Each wall is flat, endless, passes through zero and stands at right angles to its row. A trip goes straight from one point to another. List the walls that it crosses, first one first.

Walls:
(1): [0.10 0.45]
(2): [-0.18 -0.08]
(3): [-0.06 -0.66]
(4): [-0.28  0.87]
Trips:
[ 0.23 -0.12] to [-0.19 -0.28] -> 2
[ 0.50 -0.03] to [-0.07  0.60] -> 4
[-0.05  0.79] to [0.31 0.31] -> none
[0.40 0.01] to [-0.48  0.29] -> 4, 2
[-0.20  0.32] to [0.13 0.41] -> 2
[-0.19 -0.29] to [-0.34 -0.39] -> none
[-0.29  0.16] to [-0.02  0.36] -> 2
[-0.15  0.22] to [-0.12  0.31] -> 2

Walls:
(1): [ 0.15  0.47  0.13 -0.05  0.46  0.00  0.31 -0.17  0.71  0.34  0.37]
(2): [ 0.14 -0.35 -0.26  0.96 -0.18 -0.07 -0.38  0.09  0.22  0.13  0.36]
(3): [-0.38 -0.35  0.19 -0.42  0.15  0.35 -0.26 -0.31  0.47  0.01  0.13]
(4): [ 0.29 -0.45 -0.13  0.87  0.76  0.11  0.46  0.32 -0.05 -0.72 -0.34]
(5): [-0.15 -0.07  0.07  0.17 -0.40  0.06 -0.50 -0.19 -0.13 -0.19 -0.14]
(6): [ 0.10 -0.14 -0.09  0.06  0.36  0.03 -0.73  0.38  0.13  0.49  0.35]
Trips:
[ 0.13 -0.03 -0.11  0.19  0.27  0.16 -0.09  0.23  0.01 -0.44  0.52] to [-0.12  0.30  0.14  0.33 -0.22 -0.42 -0.87 -0.18  0.04  0.40 -0.50] -> 5, 1, 4
[-0.16  0.75  0.16 -0.27 -0.07 -0.07 -0.51 -0.23  0.81 -0.40 -0.41] to [-0.16 -0.25 -0.22  0.32 -0.08 -0.72  0.53 -0.11 -0.18  0.10  0.09] -> 3, 2, 5, 4, 1
[-0.28  0.26 -0.28  0.33  0.35  0.34  0.01  0.06 -0.36  0.05 -0.02] to [-0.44 -0.18  0.07  0.11  0.09  0.33 -0.05 -0.21 -0.09  0.85 -0.44] -> 5, 3, 4, 2
[ 0.85  0.26 -0.20 -0.13 -0.26 -0.10  0.19 -0.23 -0.02  0.38  0.02] to [-0.58  0.04 -0.12 -0.51  0.23 -0.16 -0.26 -0.43 -0.57 -0.17 -0.23] -> 1, 5, 3
[ 0.27  0.05  0.01 -0.58 -0.51  0.09  0.58  0.23 -0.37  0.11  0.25] to [ 0.11  0.27  0.12 -0.39  0.06 -0.19  0.52  0.53 -0.13 -0.04  0.25] -> 1
[-0.18  0.44 -0.08 -0.41  0.26  0.13 -0.05 -0.24  0.23  0.06  0.20] to [-0.07  0.00 -0.25 -0.13  0.06 -0.19  0.50 -0.12  0.02  0.31 -0.44] -> 6, 3, 4
[ 0.24 -0.54  0.02  0.30  0.44  0.49 -0.06 -0.43 -0.01  0.07  0.22] to [ 0.53 -0.03  0.06  0.22  0.18  0.67  0.05  0.70  0.06  0.14 -0.17] -> 3

Walls:
(1): [ 0.42 -0.22 -0.09  0.18 -0.74 -0.08  0.33  0.12  0.56  0.14  0.34 -0.38
  0.40  0.05 -0.59  0.43 -0.91 -0.35 -0.18  0.35  0.36  0.19  0.05  0.06]
(2): [ 0.00 -0.46  0.33  0.36 -0.33 -0.07  0.60  0.35  0.10  0.01  0.16  0.18
  0.26  0.17  0.10  0.25 -0.13 -0.22  0.53  0.11 -0.39 -0.26  0.61 -0.35]
(3): [ 0.53 -0.10 -0.69 -0.03  0.20 -0.63  0.24 -0.04 -0.09  0.07  0.13 -0.08
 -0.16 -0.13  0.30  0.17  0.17 -0.33  0.16  0.36  0.10  0.58  0.06  0.09]
(4): [ 0.10 -0.06 -0.09  0.17  0.27  0.63  0.02  0.98 -0.06  0.63 -0.05  0.46
 -0.17  0.10  0.54 -0.81  0.20 -0.18  0.14 -0.30 -0.17  0.26 -0.24 -0.33]
(5): [-0.34 -0.17 -0.05 -0.15  0.17 -0.16  0.46  0.13  0.17  0.46  0.05 -0.19
  0.17  0.09 -0.09 -0.41  0.79  0.29 -0.57  0.08 -0.79 -0.97  0.51  0.36]
(6): [ 0.00  0.02  0.01 -0.32 -0.17 -0.17  0.53 -0.25  0.43  0.32  0.42  0.20
  0.25  0.10 -0.76  0.13 -0.40 -0.10 -0.16 -0.38 -0.11 -0.59 -0.22  0.71]
(7): [ 0.83  0.15 -0.36 -0.25  0.24 -0.27  0.07 -0.25  0.06  0.92  0.13  0.34
 -0.32  0.38 -0.79 -0.32 -0.10 -0.50 -0.36 -0.12  0.43 -0.34 -0.10 -0.03]
(8): [-0.47 -0.09  0.39 -0.21 -0.45 -0.33  0.13 -0.19  0.71  0.21 -0.61 -0.53
  0.04  0.30 -0.63  0.04  0.43 -0.70 -0.18  0.10  0.32 -0.13 -0.15 -0.84]
Trips:
[ 0.34 -0.49  0.69  0.47  0.06 -0.38  0.28  0.04 -0.01  0.22  0.25 -0.11
 -0.08  0.25 -0.30 -0.04  0.04 -0.15 -0.26 -0.90 -0.32 -0.27 -0.06  0.16] to [ 0.44 -0.32 -0.30  0.12 -0.07 -0.02  0.12  0.48  0.04  0.26  0.33 -0.60
 -0.02 -0.23  0.23  0.34 -0.18 -0.18  0.44 -0.54  0.06 -0.10 -0.30  0.26] -> 8, 3, 5
[ 0.78  0.08 -0.06  0.58 -0.16 -0.43 -0.36  0.61 -0.14  0.32 -0.09 -0.03
 -0.19  0.39 -0.36 -0.37  0.04 -0.33  0.39 -0.01  0.17  0.13  0.30 -0.14] to [ 0.20 -0.08  0.14  0.04 -0.41 -0.42  0.09  0.27 -0.38  0.10 -0.13  0.12
  0.34  0.14  0.02  0.12 -0.09 -0.22  0.29  0.10  0.08  0.58 -0.52 -0.23] -> 7
[ 0.50 -0.19 -0.61  0.79  0.34 -0.15  0.05 -0.20  0.13  0.06 -0.26  0.05
 -0.45  0.54  0.32 -0.30  0.14 -0.51 -0.13 -0.06  0.21  0.53 -0.70  0.32] to [-0.69  0.66  0.44  0.09 -0.19  0.27 -0.16 -0.25 -0.26  0.47  0.06  0.11
 -0.21  0.26  0.41  0.46  0.65 -0.12  0.24  0.19 -0.03  0.28  0.30 -0.02] -> 8, 7, 3, 2, 5
[-0.81 -0.49  0.17  0.34 -0.30  0.45  0.84 -0.41  0.08 -0.52  0.26  0.00
  0.61  0.48  0.24 -0.33 -0.17 -0.38 -0.69 -0.08  0.18  0.01  0.07  0.08] to [ 0.03  0.72  0.41  0.52  0.10  0.23  0.12  0.17 -0.29 -0.10 -0.51 -0.82
  0.45 -0.57 -0.03  0.11 -0.33  0.05 -0.17  0.32 -0.36 -0.53  0.62 -0.37] -> 6
[-0.05  0.25  0.37 -0.38  0.25 -0.43 -0.11  0.11  0.45 -0.22  0.28 -0.12
  0.33 -0.61  0.23 -0.25 -0.11 -0.74 -0.30  0.12  0.43 -0.21 -0.13  0.10] to [ 0.35  0.07  0.07 -0.18  0.25  0.01 -0.28 -0.24  0.49 -0.10  0.42 -0.34
 -0.27  0.01  0.32 -0.22 -0.24 -0.09 -0.26 -0.17  0.37 -0.10  0.33  0.38] -> 8

Walls:
(1): [ 0.06  0.02  0.15 -0.13 -0.37  0.14 -0.36  0.08  0.13 -0.05 -0.13 -0.36
 -0.41  0.39 -0.70 -0.49  0.09 -0.15 -0.15  0.74 -0.15  0.17 -0.68 -0.52
  0.20 -0.34  0.64 -0.32  0.47  0.33  0.54  0.22  0.19 -0.17 -0.48  0.11
 -0.43 -0.17  0.19 -0.21  0.28  0.23 -0.14 -0.64 -0.65  0.71 -0.19 -0.18]
(2): [-0.36 -0.57  0.02  0.09 -0.02  0.20  0.46  0.31  0.27 -0.29 -0.13 -0.63
 -0.34 -0.32  0.61  0.32 -0.54  0.13  0.14 -0.04 -0.13  0.12 -0.27  0.12
  0.28  0.17 -0.64 -0.12  0.26  0.02  0.27 -0.22  0.00  0.47 -0.89  0.52
  0.09 -0.55 -0.39  0.53 -0.01 -0.11  0.09 -0.13 -0.24 -0.47  0.18  0.20]
(3): [ 0.06  0.34 -0.55  0.15 -0.26 -0.36 -0.25 -0.03 -0.33 -0.34  0.37 -1.10
 -0.45 -0.11 -0.30  0.40 -0.52  0.15  0.00  0.30  0.29 -0.10 -0.48 -0.25
  0.02  0.46 -0.07 -0.64 -0.32  0.11  0.07 -0.78  0.25 -0.38 -0.66  0.64
  0.00  0.08  0.17  0.14  0.16 -0.73  0.26  0.28  0.39  0.05 -0.11  0.21]
(4): [ 0.04 -0.24  0.02 -0.21  0.11  0.11 -0.38  0.49  0.07 -0.38  0.21 -0.15
  0.16  0.23  0.26  0.14  0.66 -0.27  0.57  0.40  0.20 -0.15  0.43  0.05
 -0.48 -0.30 -0.26 -0.06 -0.18  0.16 -0.28 -0.48 -0.03 -0.32 -0.13 -0.40
 -0.07  0.00  0.76  0.09  0.39 -0.44  0.21 -0.26 -0.69  0.26 -0.63  0.25]
(5): [-0.60 -0.54  0.59  0.02 -0.45 -0.27 -0.01  0.21  0.03 -0.18  0.75  0.08
  0.67 -0.01 -0.09  0.21  0.26 -0.07 -0.20  0.13  0.53 -0.14 -0.04  0.21
  0.14  0.06 -0.19  0.03  0.12  0.86  0.51  0.30 -0.07 -0.05  0.48 -0.29
  0.44  0.10 -0.14  0.14  0.11  0.00 -0.19 -0.30  0.17 -0.12 -0.07  0.31]
(6): [ 0.26  0.40  0.37 -0.30 -0.19 -0.75 -0.16  0.02  0.44 -0.32 -0.43  0.02
  0.45 -0.03 -0.08  0.22 -0.39 -0.04  0.35 -0.35 -0.15  0.71  0.61 -0.54
 -0.04 -0.49 -0.09 -0.04  0.34 -0.21 -0.40  0.24  0.03 -0.25 -0.19 -0.71
  0.44  0.08  0.29 -0.13  0.46  0.20  0.41  0.50  0.27  0.10 -0.03  0.24]
(7): [ 0.32  0.18  0.20 -0.27  0.21 -0.01 -0.39  0.37  0.34 -0.14  0.36  0.23
 -0.32  0.30 -0.08  0.09 -0.23 -0.05 -0.20  0.11 -0.01 -0.10 -0.95  0.07
 -0.01 -0.57  0.50  0.34 -0.10  0.35 -0.40  0.11 -0.29  0.40 -0.10 -0.68
 -0.24  0.03 -0.30  0.39 -0.28 -0.11  0.43  0.27 -0.34 -0.10 -0.36 -0.35]
(8): [-0.07 -0.70 -0.30 -0.08  0.35 -0.43 -0.16  0.24 -0.30  0.61  0.26  0.25
 -0.64  0.28 -0.18  0.42  0.03  0.10  1.01 -0.45 -0.04  0.52 -0.75  0.02
  0.15 -0.22  0.22  0.02  0.02 -0.39  0.54  0.41  0.29  0.19  0.25  0.24
 -0.35 -0.21 -0.04 -0.04 -0.31  0.37 -0.18  0.53  0.37  0.06 -0.59 -0.28]
(9): [ 0.97 -0.41  0.26 -0.04 -0.28 -0.07  0.17 -0.46  0.06  0.40  0.25  0.47
 -0.02 -0.25  0.62 -0.67 -0.06 -0.35  0.07 -0.23 -0.28 -0.53 -0.26  0.43
  0.40 -0.26  0.09 -0.12 -0.38  0.08  0.30 -0.31 -1.39 -0.06  0.10 -1.08
  0.21  0.04 -0.18 -0.66 -0.51  0.27  0.76 -0.22 -0.04  0.74 -0.42  0.37]
(10): [-0.29 -0.21 -0.49  0.57 -0.11  0.30 -0.40  0.16  0.01  0.01 -0.07 -0.45
  0.06 -0.48 -0.39 -0.50 -0.39  0.37  0.60 -0.36  0.31 -0.20 -0.38 -0.60
 -0.07 -0.05 -0.17 -0.08  0.44 -0.12 -0.68  0.30 -0.23  0.08 -0.08 -0.60
 -0.04  0.30  0.54 -0.13 -0.16 -0.29  0.25  0.16 -0.22  0.39  0.03  0.10]
(11): [ 0.18  0.01 -0.55  0.19  0.16  0.10 -0.17  0.31  0.23  0.33  0.21  0.27
  0.09  0.34  0.33 -0.06  0.42  0.06  0.09  0.21 -0.56 -0.38  0.10  0.35
 -0.67  0.05 -0.76 -0.07 -0.45  0.46 -0.04 -0.23 -0.74 -0.24  0.02 -0.36
  0.33  0.48 -0.21  0.25 -0.20 -0.50  0.68  0.06 -0.02  0.51 -0.14  0.00]
Trips:
[ 0.44 -0.02 -0.12 -0.22  0.10  0.26 -0.27 -0.02 -0.47  0.19  0.26  0.03
  0.12  0.25  0.40  0.26 -0.81  0.51 -0.17  0.47  0.09  0.09 -0.35 -0.04
  0.33  0.00 -0.35 -0.15 -0.21 -0.17 -0.23  0.39 -0.64  0.03 -0.21 -0.05
 -0.16  0.35  0.88  0.20  0.10  0.01  0.04  0.11 -0.01 -0.39 -0.36  0.53] to [ 0.72 -0.68 -0.32  0.14  0.03  0.36  0.36 -0.83 -0.14 -0.21  0.55 -0.07
  0.76  0.04 -0.08  0.36  0.57  0.06  0.35 -1.09  0.14 -0.60 -0.01  0.37
 -0.50 -0.42 -0.68 -0.02 -0.17  0.74  0.15 -0.11  0.49  0.09 -0.30  0.28
 -0.02 -0.38 -0.40 -0.14  0.37 -0.47 -0.40 -0.56  0.26  0.12  0.04  0.01] -> 6, 5, 7, 8, 10
[ 0.07  0.85 -0.13  0.23 -0.32 -0.48  0.12  0.27 -0.16 -0.38  0.18 -0.56
 -0.11  0.46 -0.35 -0.80  0.32 -0.57  0.48 -0.02 -0.37 -0.10 -0.19  0.84
 -0.41  0.41  0.12 -0.96  0.18  0.31  0.72 -0.04 -0.37  0.10  0.21 -0.08
  0.41  0.29  0.32  0.28 -0.41  0.08  0.40  0.07  0.06 -0.13 -0.07 -0.61] to [ 0.07 -0.28  0.22 -0.69 -0.10 -0.25 -0.18  0.26 -0.23 -0.31  0.20 -0.29
  0.08  0.07  0.07 -0.54  0.62  0.23  0.23  0.38 -0.27 -0.07  0.20  0.28
 -0.10  0.08 -0.18 -0.22  0.17  0.28 -0.28  0.52 -0.03 -0.30  0.00 -0.06
 -0.57 -0.27  0.10 -0.04  0.45 -0.57 -0.43 -0.05 -0.50 -0.12 -0.41 -0.18] -> 9, 3
[ 0.68 -0.57  0.04 -0.12 -0.59  0.14  0.01  0.04 -0.29  0.15 -0.18 -0.28
 -0.55  0.10 -0.32 -0.11 -0.04  0.23 -0.03  0.66  0.01 -0.19 -0.93 -0.31
 -0.56  0.22  0.20 -0.35  0.52  0.43 -0.50 -0.15  0.03 -0.48 -0.04  0.09
 -0.28  0.31 -0.32  0.07 -0.47  0.00  0.05  0.32  0.49  0.01  0.23 -0.22] to [ 0.43 -0.45 -0.60  0.24  0.02 -0.03 -0.19 -0.24  0.74  0.16  0.04 -0.01
 -0.32 -0.09 -0.39  0.56  0.06  0.21 -0.43  0.66  0.26  0.30  0.00  0.00
 -0.84  0.36 -0.20 -0.39 -0.48 -0.58  0.26  0.43  0.40 -0.54 -0.18 -0.17
  0.07 -0.04 -0.28  0.55  0.15 -0.14  0.24 -0.10 -0.36 -0.50 -0.02 -0.18] -> 9, 2, 10, 4
